Every row gives one point. The last column is the point's height on a tilted bowl or saddle (a function of degree 2), plus a little noise. Along how many of its main directions does it bend up, bend down or stay straight?

Points (18 x 4):
[[2,-21,66,21],
[-84,47,-28,87],
[43,-34,34,15],
[48,-29,-34,18],
[-9,55,14,10],
[-19,-5,-52,29],
[8,-24,-34,16],
[-87,-5,-5,79],
[20,-30,18,10],
[39,-10,-31,9],
[2,41,53,6],
[-68,89,-11,85],
[-7,-18,-15,12],
[6,66,13,8],
[-22,-62,-55,58],
[13,142,21,77],
[24,4,20,-2],
[14,85,-21,31]]
Directions: 3 up, 0 down, 0 straight

Points (24 x 5):
[[41,-20,-29,-44,3],
[9,50,30,16,-14],
[38,65,78,-12,-68],
[58,33,-74,-29,-48],
[24,-19,-16,-82,18],
[37,-45,-66,-67,-27],
[-99,25,-7,35,64],
[4,21,20,-48,14],
[40,52,76,-55,-34],
[-54,16,15,-31,21],
[45,-28,-2,12,-31],
[-13,-76,-70,-62,-93],
[12,-27,-17,-56,3],
[12,-50,18,-35,-13],
[-8,-13,45,42,-56],
[-60,108,2,25,83],
[-39,-52,-36,-33,-55],
[-9,0,-12,59,-35],
[-21,-17,-39,-40,-19],
[15,69,-3,74,-39],
[-17,-7,73,11,-54],
[-24,74,-56,7,12],
[-32,26,-75,-34,-27],
[17,-63,5,-5,-40]]
Directions: 1 up, 3 down, 0 straight

Points (38 x 7):
[[-11,-71,-45,-31,0,-5,57],
[6,-68,51,73,-65,-24,59],
[-24,-27,47,8,-39,45,43],
[-21,43,30,-43,-31,-34,13],
[-115,-49,13,75,22,-21,59],
[-34,18,12,-47,53,52,7],
[60,26,-85,-82,58,67,75],
[-20,45,-34,-10,-17,-2,2],
[-24,34,45,85,-9,-63,39],
[-33,20,-50,-9,-13,67,18],
[9,58,-33,62,-27,53,24],
[28,13,-47,-16,-59,-12,18],
[-78,-19,11,-16,-48,86,35],
[-54,-92,3,3,29,34,69],
[48,-65,-49,31,34,68,99],
[-7,-33,-14,41,22,-15,31],
[30,-47,-68,32,-6,65,72],
[46,-46,50,-27,3,-26,24],
[3,26,3,39,59,-15,2],
[0,-5,4,57,29,0,22],
[73,24,-36,-49,-45,-42,29],
[-47,22,30,-2,83,35,-1],
[34,-50,53,-58,14,39,45],
[-40,-59,-14,-9,55,17,43],
[74,-67,63,-26,-80,52,87],
[-36,-39,54,-31,42,-46,26],
[-26,-60,16,70,-65,26,43],
[22,11,21,-28,-17,79,42],
[27,-38,19,10,52,-25,18],
[29,-49,-16,24,-57,32,41],
[5,-24,83,59,9,0,42],
[-86,-1,-25,24,-17,39,4],
[-16,-20,-35,-21,27,22,25],
[21,-57,3,55,-34,-96,62],
[-55,11,-52,-13,-75,-61,9],
[3,-28,-16,37,-6,-89,44],
[23,-19,-48,-38,11,-50,37],
[-13,88,37,-22,41,60,7]]
Directions: 4 up, 1 down, 1 straight

Points (38 x 7):
[[-43,-15,8,71,-34,6,57],
[45,0,-25,21,-14,-25,-34],
[9,49,54,-107,-87,-78,100],
[-1,-11,34,-27,-108,-12,11],
[35,-40,-86,-4,34,18,-32],
[64,-79,-75,87,-43,35,10],
[7,6,-13,59,-53,-25,15],
[-1,16,15,30,-53,114,22],
[-5,17,3,26,16,-17,16],
[-18,-18,-68,82,51,-19,57],
[-45,-34,2,-6,-2,58,10],
[-49,-27,-34,-36,15,69,6],
[-41,-30,19,-7,9,-100,47],
[56,44,-64,-3,9,54,-27],
[5,-19,-24,-51,14,-29,-37],
[-16,17,-25,-5,20,28,-2],
[-20,96,-32,-55,-2,23,46],
[15,-16,-58,57,66,-9,39],
[22,-11,-66,77,17,-45,26],
[-4,42,10,-20,-12,-52,17],
[3,-6,-13,-28,-12,-34,-33],
[24,13,24,82,-8,-11,51],
[71,-31,0,65,-11,15,-9],
[46,99,90,-21,54,49,86],
[23,12,28,-64,-111,-58,35],
[-48,5,1,34,-56,3,39],
[-22,-30,37,59,49,-31,80],
[21,-13,-5,-50,43,-33,-16],
[54,53,0,28,13,-28,14],
[-26,-105,-19,45,17,36,21],
[22,-66,48,13,-13,1,-4],
[31,-4,64,-34,-24,5,-22],
[42,-7,-88,-34,-77,39,-64],
[79,-49,9,7,-91,1,-45],
[42,-4,17,35,1,-36,0],
[51,-58,36,-59,-9,0,-38],
[-6,0,8,59,57,107,116],
[-20,26,-35,39,-24,31,17]]
Directions: 5 up, 0 down, 1 straight

Points (64 x 9):
[[-62,-26,-26,-36,-5,52,-11,-17,8],
[-35,-76,-75,-39,-35,5,33,20,22],
[64,-40,52,-62,-43,-30,27,-10,54],
[22,91,-53,15,-15,32,21,-31,5],
[75,-11,-38,-53,-28,-95,57,14,46],
[41,9,12,-27,-51,41,-5,26,36],
[-2,4,2,14,1,-40,32,-37,-3],
[50,-6,9,-82,-48,-30,46,20,82],
[59,34,-15,-8,85,70,-30,29,-15],
[38,23,24,57,-23,15,35,-2,-8],
[46,-28,107,27,-4,3,-55,21,31],
[-35,17,64,11,18,80,-39,16,5],
[-21,15,20,-1,-37,81,34,-37,-8],
[-41,5,45,-38,9,54,-66,-28,29],
[2,6,-34,-11,-15,26,-6,65,8],
[-60,23,-59,-36,40,-14,59,-45,11],
[37,-55,23,5,-91,-36,76,-20,22],
[-7,-46,48,59,-47,43,-61,-29,12],
[18,-42,-8,-13,25,-15,-25,28,3],
[-34,15,-14,-12,38,-7,68,-2,6],
[-49,20,-32,0,-15,-67,-28,28,-13],
[28,3,-96,49,-54,-46,-24,-1,3],
[18,9,-16,-53,19,15,-21,-23,24],
[34,-46,-16,61,4,-31,35,-20,-25],
[-16,-81,-25,-19,-12,-1,48,-49,3],
[-31,4,-62,18,50,20,-64,-145,-35],
[-7,2,38,-53,45,90,55,25,0],
[89,-33,-92,25,36,121,51,28,-193],
[47,20,38,60,61,-36,52,-19,-28],
[-25,-21,-51,-43,-1,15,30,-5,14],
[-86,-46,4,-5,3,-34,33,-51,14],
[-13,-19,83,48,3,23,-76,46,15],
[-58,34,41,86,20,-35,-19,-24,-36],
[-119,29,77,58,-86,9,-23,-10,39],
[50,-54,-7,-60,-32,-5,-1,57,37],
[20,0,-87,74,-13,-95,-61,-56,-19],
[24,55,-56,-58,-76,-14,-15,-76,72],
[12,-23,1,-6,96,-69,-23,-4,-23],
[-33,88,-20,35,-97,41,-18,-45,72],
[89,-35,-77,42,-6,-5,-11,-26,-34],
[-11,-37,43,54,61,-48,-1,-27,-26],
[-32,-49,11,20,65,-66,51,34,6],
[-31,17,-27,-8,25,23,23,-19,-12],
[28,22,-1,69,-43,-13,15,-27,6],
[10,-45,-37,9,14,-84,-77,-55,-15],
[-12,-53,29,29,-98,30,-71,6,41],
[-9,-14,-31,-46,-38,-46,-67,-4,32],
[-52,45,-13,69,-23,25,-21,-44,-10],
[20,104,-5,-3,-7,-3,-3,-65,37],
[43,32,5,16,25,-38,-33,-30,2],
[31,-29,54,-37,14,44,47,-15,-9],
[51,-21,69,34,-5,84,36,-23,-67],
[81,-16,63,-7,-45,-74,-13,65,62],
[5,-12,-30,29,5,22,38,-41,-37],
[-39,35,-22,5,23,14,6,-68,-20],
[-46,-2,19,-27,-2,-95,50,-73,26],
[-13,-6,-73,-25,67,-24,14,-81,-18],
[-36,9,27,-53,20,-68,27,52,49],
[-84,-27,1,-15,36,25,-3,14,-4],
[-4,26,35,-139,1,16,-23,49,155],
[43,-41,82,41,6,54,28,66,-37],
[47,21,-8,-32,-31,-46,17,16,45],
[-40,-45,-79,-30,56,27,-20,-93,-10],
[-9,-10,-2,1,-16,-23,56,-19,11]]
Directions: 3 up, 1 down, 4 straight

Points (71 x 9):
[[33,14,-12,-30,-32,-17,46,-57,-36],
[-51,38,-63,-19,16,14,-62,0,2],
[54,-3,21,18,40,0,52,-128,-56],
[-81,48,-44,-17,-57,-31,3,33,51],
[34,-36,-68,31,-8,-54,37,-48,-15],
[-34,-5,-13,-37,3,-104,-43,19,33],
[-9,-30,-79,73,-25,-16,35,-32,13],
[-44,-19,18,7,13,-6,-14,6,20],
[-69,-6,-3,34,-20,-1,41,84,90],
[-51,-43,20,39,51,-3,-70,-4,26],
[9,53,1,30,-64,-15,30,-17,4],
[-22,21,-65,3,-2,35,34,-36,-25],
[-23,-36,66,-103,13,40,134,72,102],
[-35,17,0,0,-16,-40,-30,21,26],
[-15,-40,-61,-47,-63,19,96,-67,25],
[-11,-80,16,40,-17,9,-63,76,47],
[-71,-5,10,110,37,-118,-46,-71,132],
[-29,56,14,-51,68,11,-57,40,41],
[-79,-20,-105,25,-37,14,-26,-91,-46],
[11,-48,22,-24,28,-20,-28,20,-7],
[3,65,51,15,-5,49,13,-10,4],
[32,-40,-60,-15,-63,27,9,-27,-29],
[65,-51,50,59,12,-25,4,-61,-13],
[-8,-6,11,-12,6,13,-27,-62,-21],
[38,-52,7,3,-13,11,-15,-52,-24],
[-35,24,-36,-13,-23,0,-21,12,3],
[-63,-54,36,-41,32,61,-29,55,103],
[30,30,-45,14,-33,-17,23,12,-25],
[79,-74,39,-7,-8,-17,9,7,0],
[3,17,24,-54,47,22,-30,-4,-4],
[-24,-23,15,-28,50,-8,50,72,-14],
[-10,95,-2,-18,34,-17,22,-47,-42],
[-41,-10,-26,0,15,32,30,-15,5],
[87,48,59,-18,-27,48,-1,64,42],
[-44,-6,-63,-30,85,-43,-21,-43,32],
[31,-36,5,10,39,-58,-30,27,-12],
[22,45,16,25,-51,50,-56,0,19],
[-8,-58,-52,-95,64,59,27,17,18],
[7,10,-11,46,-23,9,-19,4,-2],
[61,18,-79,-12,35,66,-32,-43,-84],
[85,87,-82,35,7,-107,-38,-42,48],
[79,50,-15,42,37,11,1,30,-81],
[-62,99,-27,55,-32,-14,33,8,40],
[54,67,44,18,-8,38,19,-34,-42],
[-47,30,-18,-32,18,-2,18,-32,-3],
[27,71,41,-7,-5,3,24,-15,-32],
[6,-32,-12,70,120,43,-44,-18,-35],
[-4,-18,15,22,1,-42,65,31,-21],
[-62,28,-50,-51,34,18,-3,53,41],
[-6,83,28,40,81,21,-42,-56,-25],
[-6,4,68,-16,-10,-22,-25,-22,25],
[60,68,58,-8,5,68,8,-4,-22],
[-41,-68,3,31,45,20,-65,-52,-7],
[26,-7,-5,-8,2,48,-23,-49,-35],
[33,-20,42,11,-32,64,-79,-34,-2],
[22,57,42,-62,-28,-24,-31,29,39],
[43,55,38,76,-43,13,43,-7,-5],
[-33,-34,25,-7,59,-37,-26,56,23],
[-67,-23,56,151,-35,-49,8,-46,89],
[-40,39,2,-28,-64,6,-16,25,47],
[45,-43,-33,18,32,15,103,-19,-65],
[-17,-13,-55,-22,-85,30,-29,-35,-53],
[-21,-60,-74,-14,78,13,-3,-6,-9],
[-9,-45,-51,-32,24,-32,-17,-8,-23],
[-4,52,16,3,38,46,-62,-47,-15],
[15,-21,-33,63,-55,70,-28,109,109],
[-37,10,-39,-65,-45,-3,19,41,31],
[-40,123,-46,-30,23,83,41,-105,-39],
[-37,36,-10,24,49,36,26,-6,-21],
[-56,-2,13,21,-91,-11,-18,-29,22],
[17,-71,-7,59,33,-17,-64,67,13]]
Directions: 4 up, 1 down, 3 straight

Points (75 x 9):
[[25,-20,-49,11,-5,15,82,-82,31],
[67,-46,-61,10,47,64,9,18,32],
[27,-56,-31,-64,36,13,29,23,47],
[22,-39,20,-9,56,-66,124,-53,110],
[24,51,6,30,31,59,13,28,12],
[-34,-50,53,-6,1,-17,9,-29,34],
[9,2,-5,-36,-38,-13,51,-25,-3],
[58,46,-15,14,-20,69,65,-6,-9],
[43,22,11,-40,21,-4,-13,-86,23],
[56,51,-12,-22,38,-38,-57,-9,32],
[-60,-12,19,0,5,76,-61,-36,19],
[-65,-43,82,37,49,-2,58,-43,48],
[-38,71,-5,-49,-88,23,-13,-49,16],
[58,14,-28,15,25,27,-2,-53,4],
[-112,-90,75,-35,56,2,37,37,94],
[2,-13,-18,29,-26,-54,27,-9,19],
[-29,-26,-32,18,60,-18,43,52,69],
[21,-2,73,-12,59,41,-28,11,35],
[20,-12,50,-35,17,-27,1,-5,27],
[-21,65,23,29,-19,32,57,97,14],
[3,-13,-46,-1,-27,-5,8,-43,3],
[-81,27,23,17,68,45,30,11,38],
[21,33,21,20,-2,-1,63,17,5],
[-18,-16,-65,30,5,56,-3,-83,26],
[47,69,-6,1,91,-33,43,11,66],
[8,39,-55,71,-33,-35,1,82,33],
[11,-96,1,71,1,26,45,-7,44],
[48,24,-18,22,87,22,-25,50,57],
[-11,1,81,-10,-36,85,33,24,-11],
[36,27,-12,-5,-35,12,-29,10,-17],
[-4,-34,-72,32,42,-32,-8,-4,43],
[-70,61,-52,46,-23,-26,37,-11,62],
[-10,-67,-21,-33,-52,7,-32,-88,24],
[12,9,-53,-19,-2,31,29,-34,4],
[-19,-27,14,21,69,-26,-5,-39,58],
[12,100,34,-25,-48,22,48,15,-23],
[-22,55,-9,94,15,65,5,50,30],
[47,58,9,-10,-33,-24,27,28,-22],
[-1,14,31,39,-18,98,-40,-46,-2],
[19,-25,-19,11,-14,-53,-92,-29,36],
[1,25,27,-42,10,31,-21,31,13],
[-22,23,-105,2,-10,-74,54,26,50],
[85,76,-57,17,-72,81,-140,46,31],
[10,-42,38,-7,-29,51,-12,-27,0],
[-84,35,82,-17,48,-35,-53,46,82],
[-106,-31,-42,9,-90,69,-8,-8,50],
[115,-65,26,-26,68,62,5,28,75],
[-26,-35,-22,80,54,13,6,-54,41],
[-69,4,-19,-37,-70,-14,27,10,34],
[19,-15,1,-58,39,55,31,-12,32],
[-66,6,8,-19,25,-20,45,-30,49],
[-6,30,36,-76,-63,85,-31,-58,1],
[53,-1,4,16,-67,-22,-20,71,-11],
[51,46,20,-31,-50,65,17,73,-28],
[6,13,71,6,28,57,-75,-55,23],
[-16,-20,-39,-13,-2,42,13,46,23],
[29,-11,52,44,-1,-50,27,4,29],
[-37,39,15,-37,-11,-26,-34,-95,55],
[9,4,-46,-30,3,-12,-2,-50,13],
[-63,26,-10,-93,36,45,11,-41,65],
[-18,63,-62,-84,-37,6,-39,37,35],
[63,-20,53,79,-67,0,12,-14,9],
[-40,-4,32,-88,3,-51,59,-10,62],
[10,52,2,41,57,-37,-13,17,52],
[-84,-50,-2,-13,41,73,24,15,50],
[43,-45,-34,-27,8,-67,-33,33,30],
[-46,25,-64,12,6,-33,-65,102,99],
[-62,-90,18,63,7,-25,-52,-31,46],
[40,-68,-22,-39,4,-27,-18,45,32],
[16,-39,-96,52,36,43,35,-55,39],
[3,3,51,3,37,22,11,26,19],
[-76,-11,-53,49,9,-49,-98,58,112],
[2,-15,60,-82,-8,65,9,-56,20],
[9,-21,-43,41,36,-42,62,-43,52],
[-19,-15,5,47,8,-15,56,39,34]]
Directions: 6 up, 1 down, 1 straight
